Every row gives one point. To make a cloud, some directions were put in groups of two or more. Within a group, all points are equally far from the middle, so they leave a hole (a ring in 2 directions, a hollow ball in 3). The other directions are filled evenly. Then the cloud was stretched, turned, moved and blurred a little. How many holes are there, and how many directions does each take, smallest first?

Cloud (13 x 2):
[[ 40   1]
 [-67   0]
 [  2  33]
 [ 39  -7]
 [-77 -31]
 [ 37 -48]
 [-17 -84]
 [-14  35]
 [ 19 -72]
 [-22  33]
 [-34  31]
 [-73 -45]
 [-29  31]]
Holes: 1 (2)

Cloud:
[[-21 -35  56   3]
 [ 12   8 -70  45]
 [-16 -12 -55  40]
 [ 38  38  60 -16]
 [-25  22 -15  54]
 [-31 -17  33  60]
 [ 11  -9 -45   3]
 [-56   8 -16  46]
 [ -6  42  21  58]
 [  1  -2   5 -44]
 [-42 -30  34   3]
 [ 11  41 -58  29]
 [  8  51 -34   4]
 [-26 -25  35  17]
 [-95  31  22 -16]
 [ -4   6  64 -20]
 [ 20  12  30  20]
 [ 31 -25  19  31]
 [  6  11  11 -49]
 [ 37 -38   8  60]
 [-28  35 -35  31]
 [-17 -53   6  32]
 [-31  20  60 -10]
 [  0 -55   4 -28]
 [-16  15  60  59]
 [-31 -14   7  49]
 [ 22  11  40  -6]
 [ -9  36  66 -39]
 [-23 -81  24  -3]
 [-29 -21  31  14]]
Holes: 0

Cloud (47 x 6):
[[ 38 -34  69  -4 -16 -15]
 [ 68 -57  -5  18  20  32]
 [-13 -57 -29 -44 -28 -48]
 [-49  16  44 -30   7  -2]
 [ 35 -39   2  57   7 -30]
 [ 69  11  62  -8  -8  45]
 [-32 -52  29 -30  28 -34]
 [ 23 -21  29  52   7 -32]
 [ 54  28  84  -2   1 -11]
 [ -6  25 -15 -37  57  -9]
 [ 95  11  40   5  36  31]
 [  7 -64 -31  32 -31 -20]
 [  2 -10 -24 -17  20 -58]
 [ -6 -55 -15 -10  14  57]
 [ 84 -17  17  24  58  38]
 [ 25   4  69  35  -2  -7]
 [ 46  15  45 -60 -28  28]
 [ 64  42  37   3 -55 -13]
 [ 24 -67  -2 -58  30 -21]
 [ -6  18 -29 -55   6 -41]
 [ 17  25 -17   7 -78 -10]
 [ 14 -24 -54 -22  58  13]
 [ 12  -9 -63   3  30 -22]
 [ 28  52 -20  47  16  -4]
 [ 27  19  73 -48 -31  26]
 [ 81  18  49 -25  51  34]
 [-51  25 -22 -24 -22 -26]
 [-23 -42  40  -7  10 -39]
 [ 14  33  16 -78 -20  35]
 [ 50 -76  24  -4   8   0]
 [ 53  77  40  29  14  31]
 [  9  18 -11 -17 -33 -68]
 [  8 -52  37  23  32 -25]
 [ 70  26  76   4  29   2]
 [-58 -21 -20 -48 -24 -34]
 [ 37  51  44  45  17  -8]
 [ -5 -58 -31 -61  31  32]
 [  0  45  34 -90  -8  14]
 [  5 -46 -53  47  -4   2]
 [-21  37 -11 -69 -32  17]
 [ 11  72   4   6 -47  20]
 [-20 -57 -26 -67  12 -33]
 [-62 -12  11 -31   3  14]
 [-19  50  34  21 -12  -2]
 [ 36  30 -22   4 -50 -51]
 [ 30 -36 -10 -60 -28 -31]
 [-17 -80 -27 -22 -17 -38]]
Holes: 1 (6)

Cloud, 88 rows:
[[-26 -28  35 -47 -33  32  23 -19]
 [-12  39  27   9 -12  25  48   9]
 [ 18   9  44 -23 -29 -18   8  -5]
 [ 13  13 -12 -66  10  26   9   2]
 [  0 -36 -24 -31  28  40  23 -21]
 [ 21 -15 -19 -15   5  24 -12  30]
 [ 10 -10 -31 -11  11   8 -22 -62]
 [-37 -17 -24 -70  54 -17 -37 -40]
 [-54  13 -14 -38  14   9  27  44]
 [-17  17  21   5 -33  30 -17  33]
 [  6   4  -6 -16  47 -56  -2 -29]
 [ 28 -10  -6   5  57 -15 -27 -25]
 [ -1  76  26  36  19   8 -15  12]
 [ 36 -30   8 -24  23   1  28 -36]
 [  0 -34   9 -23  16  -4 -56 -49]
 [-31  23  47 -11  23 -38 -16 -24]
 [-27 -57 -10 -36   1  24  37 -33]
 [ -1  17  -7 -10 -44   9   5  34]
 [-19  60  -4  33   5 -27  -9  28]
 [-30 -48 -24 -10   8  -5  -5  32]
 [-50  -1 -50 -13  30  -4 -13  33]
 [ 23 -43   8 -21  18   6  43   2]
 [-31  33  36  -7  -9  13  43  -2]
 [-13  13  -4 -55 -19  30   7 -26]
 [-19 -45 -22 -35  39 -28   6  31]
 [-48 -41   9  -5  16  16   3 -40]
 [-31  15   3 -34  68 -10 -69 -30]
 [  8  38  49  24  -5  34 -34 -21]
 [ 28  25  51  30 -10  10 -15   0]
 [  8  11  34 -26  -1  28  50 -22]
 [ 15  -1  17 -45 -20 -12  11  37]
 [-19  40  48 -23  69   5 -42 -30]
 [-53   7 -42  -3  38  13 -19  -5]
 [ 33 -15   7 -72  14  11   4 -14]
 [-28  16  67  -6  -1  42  19   0]
 [-37  -6 -27  22  24  13  23 -28]
 [ -6  40 -19 -50  -1  -6  -2  -3]
 [-49  15 -12 -54  47  18  17   2]
 [ 26  20  -4 -30 -18   6 -14 -26]
 [-10   7 -60 -15  51 -13 -22  -7]
 [  7  18 -13 -61  14  35  -9   4]
 [-25 -12   6   5  38 -34 -39  20]
 [-38  -4 -14 -56  21 -29  27  31]
 [  1 -38 -16 -13 -11  24  31  44]
 [-35  14 -39 -64  57  -1 -24  -4]
 [  8   8  30  53 -11  25 -14 -29]
 [ 11  65  15 -15  22  -8 -34 -27]
 [  3  20  74 -16  15  13  24  -8]
 [-54  33  13  -7  50  24  -4 -22]
 [-13   1 -33  38  26   8  24 -12]
 [ 17  -8 -11  30  47  -9   0   6]
 [ 16 -44  39 -46  38  22 -11 -53]
 [  7 -10 -46  -8  38   4 -36 -23]
 [ 12 -24 -34 -28  20   0 -44 -30]
 [-40  29  55  -3 -18  13   4  -3]
 [ 37 -34  13 -48  33  10 -11 -11]
 [-17 -28 -10  25 -26 -15  -9   1]
 [-42  20  12 -16 -14  -7  29  51]
 [-17 -35 -10 -26 -21  16   0 -59]
 [ 10 -12 -15  29   8  30  22  24]
 [-16  -1  29 -56   1  49 -13 -48]
 [-59  -7 -11 -16  45  10  25   1]
 [-33  63  31  35   2  15   7   6]
 [-19   9  38 -83  42  16 -35 -13]
 [  9 -21  -2  15 -21   1 -17  26]
 [ -3  48 -14 -38  33  19   9   5]
 [-39  -7  19  35  32  -4  20 -17]
 [-16  34 -16  52  22 -36 -18  12]
 [ -7 -18 -54 -22  48   3 -27  -6]
 [ 22   3   0  34  11  11  11 -52]
 [-27 -42  21 -23  -6  53  19   1]
 [-31 -40 -21 -57  62  -5  16 -12]
 [-36  31  42   4  67   8 -27  -3]
 [  2   1  47 -30 -30 -10  32   8]
 [-34  27 -14 -27  -5  15  22  62]
 [-61  12 -30 -33  24   0 -23  28]
 [-29  24 -18  30  10 -33 -25 -40]
 [  4 -43 -23 -48  -3 -12 -31 -36]
 [-16 -19 -30 -18  33  15  -7 -68]
 [ -4  11  27 -54  29  42 -39  11]
 [-19  21  47 -40  31  31  33 -11]
 [-24   2  16 -95  23  22 -11 -11]
 [-19  30  38  24  53 -23   2 -19]
 [-19  44   9  31  46 -19 -34  35]
 [  4  62  24   7  11  29 -39 -18]
 [ -8  -7  34  -2   0  49 -34  -1]
 [  4 -35  40   5   6  26   9  23]
 [-21  36  26  10  29 -43 -37 -40]]
Holes: 2 (2, 6)

Cloud:
[[-31   5   4  18  19 -11  38  14  36]
 [ -3 -36  27 -84 -14 -18  14 -19 -25]
 [ 16 -32  16  28  24 -21  16 -23  26]
 [-17 -23  17 -95  -9  -3 -10   5 -13]
 [ 20  44 -31  51 -21  19  30   2 -10]
 [-17 -51  -8 -58   4  22  -2 -15 -19]
 [-20 -33  45 -66   7   1 -14   9 -20]
 [ -4  -4  41  -4 -15  -1  22 -28  43]
 [-33  30 -58  -2  16  38  -3  12 -18]
 [-22  78 -21  -7   9  29  13  -2  -9]
 [  4 -66   3 -31  27  -2   7  16 -35]
 [-24   2 -11  46  18  45  19  22  51]
 [-24   9  10  21  19 -28  34 -12   2]
 [ 26  40 -29  -6  20  14  17  -9  10]
 [-24 -27 -50 -37 -17  14 -22  32  -9]
 [-25  -5 -41 -51 -22  -3  29   2  26]
 [-11 -18  44 -57 -18   3  33  -3 -39]
 [ 13   2  26  21 -28  -3  44   9 -38]
 [ -1   4 -47  12  25 -37  22  30  -1]
 [  5  -5  66 -42 -36  31 -11  -9 -34]
 [-18  -9  40  -7 -36  12 -15 -10   3]
 [-21   1 -19 -40 -78  31 -11   1 -39]
 [-17  32   2 -52  20  -7 -10 -31   2]
 [ -3 -14  -1 -32   1  11 -37   9 -76]
 [ -8   1  27 -17  21  28  30  24  39]
 [ 37   7  11  25  -8 -32  35  -7 -32]
 [ -5 -15  -1 -12   2  58  22  18  11]
 [ 22  39 -17  20  -6  -2  23  20  33]
 [  5 -34 -25  12  17  16  20  42  31]
 [ -4 -25 -38 -17  39  14   7  -7  17]
 [-14  15 -23  20  29  -3  36 -24 -25]
 [  3  28  22 -17 -57 -14  12  -7  -3]
 [-22   9  -6  34 -23  15 -21 -16 -34]
 [-36  14  -2 -39 -27  18 -24   2 -56]
 [ -6  -5 -61 -42 -26 -18 -19  13   7]
 [  3  26 -43 -47 -33  33 -21  -1  -5]
 [-21  18 -20 -48 -32   2 -45   0 -35]
 [  9   3 -56 -13  29 -26 -33  12  -8]
 [ 22  29 -15  22 -16  34  22 -10  19]
 [-24  13  -7  13  11 -15  44  -7  39]
 [ 12  -5 -22 -12  31  36 -16  20  15]
 [ 16 -54 -41  17  28   2  -5   7   7]
 [ 40  19 -26  26 -23   8  43 -19 -41]
 [ 40  25  -9 -11 -13 -42  22 -22 -38]
 [-21  19 -12 -35 -63  -8  21 -22 -17]
 [ 11 -14   4  19 -34  -5  -5 -21 -13]
 [-25  42 -17 -46 -48   0  11 -26 -25]
 [  8 -48 -10  24  15   5  55  23  16]
 [ 22  -5   1 -93 -22 -22 -22  -1 -22]
 [ 22  29  13 -50 -63 -15  27   1  -7]
 [ 15 -24 -30  46  22   8   7   5 -36]
 [ 23 -37 -26 -41  23 -23 -13  -6 -16]
 [ 44  55 -29 -17 -32   3   1  -8 -44]
 [-24 -11   3 -24 -47  -1   4 -22   6]
 [-57  21 -17  -1 -11  -9   6  12  20]
 [  0  36 -22  38  16  29  -6 -20   5]
 [ -3  47 -52 -22  34 -32   6  -1   9]
 [ 33  55  -7 -38 -21  -4  -3  12  -6]
 [-13 -16  24   3  53 -17   8 -10 -41]
 [  2  11  21  15  29  12  46   7   4]
 [  5  -2  47  21 -22  28  16  15  -1]
 [  1 -33   4 -33 -14 -33  19 -12  46]
 [ 12  17 -50  -2  38  11 -20 -10 -46]
 [ 31  11 -14  -8 -17  16  15 -37 -39]
 [ 39  -3  25  -2  18 -29  16  24  17]
 [-24 -13 -71 -47 -43  -6  -6  26 -44]
 [ 22   0 -13  20   2  20  30  23 -39]
 [ 46   7  -6 -32  30  -6 -15  -7   5]
 [-15  27 -19 -19  -8   8 -49 -21 -61]
 [ 14  18  36 -16  20  43  36 -15   6]
 [-12  29  18   7 -23  28  21 -18  48]
 [ -7  19  61 -54 -28   2  -3 -20 -18]
 [ -7 -74  37   8  10  13  42  14  14]
 [-20 -64 -16 -40 -17   2  17 -14 -29]
 [-24 -30  26 -54 -11 -10 -28  12   7]
 [ 23  -4 -38 -34  -6 -46  -6  -1 -32]
 [ 10  64 -19   2 -25  41  15 -12 -17]
 [  7 -25  27 -32  21 -23  41  18   0]
 [ -7 -17  10 -49 -26 -20  23  23  27]
 [  8 -49 -11  26  15   0  37 -22  24]
 [ 24  44 -31 -31 -40  -6   8 -23  -7]
 [-13 -31  -7 -13  38  -3  12 -20  44]
 [ -3 -82  -2 -40 -50  20  -6   1 -33]
 [ 12  26  10   4 -48 -10  24 -22  14]
 [ 24  24   4  22 -27  26   7 -16   7]
 [ 53  11  41  -3 -27   8  33 -20 -36]
 [  5  38 -29  10 -16  18   1 -27  12]
 [ 50  -9  29 -17 -18 -33  35  -2 -51]
 [ 21  40   9 -31 -52 -22  47  -8 -15]
 [-38  -7 -35  11 -19  41  17  11 -46]
 [  5 -36  18  33   9  19  52  10   3]
 [-22 -58  11   2 -13   6  27   6 -28]
 [ -5  27 -11  10 -19  44 -10 -20 -19]
 [  1  48 -15  30 -37  32  19  16   4]
 [ 41 -33  34   7  31 -26  18 -16   3]]
Holes: 1 (6)
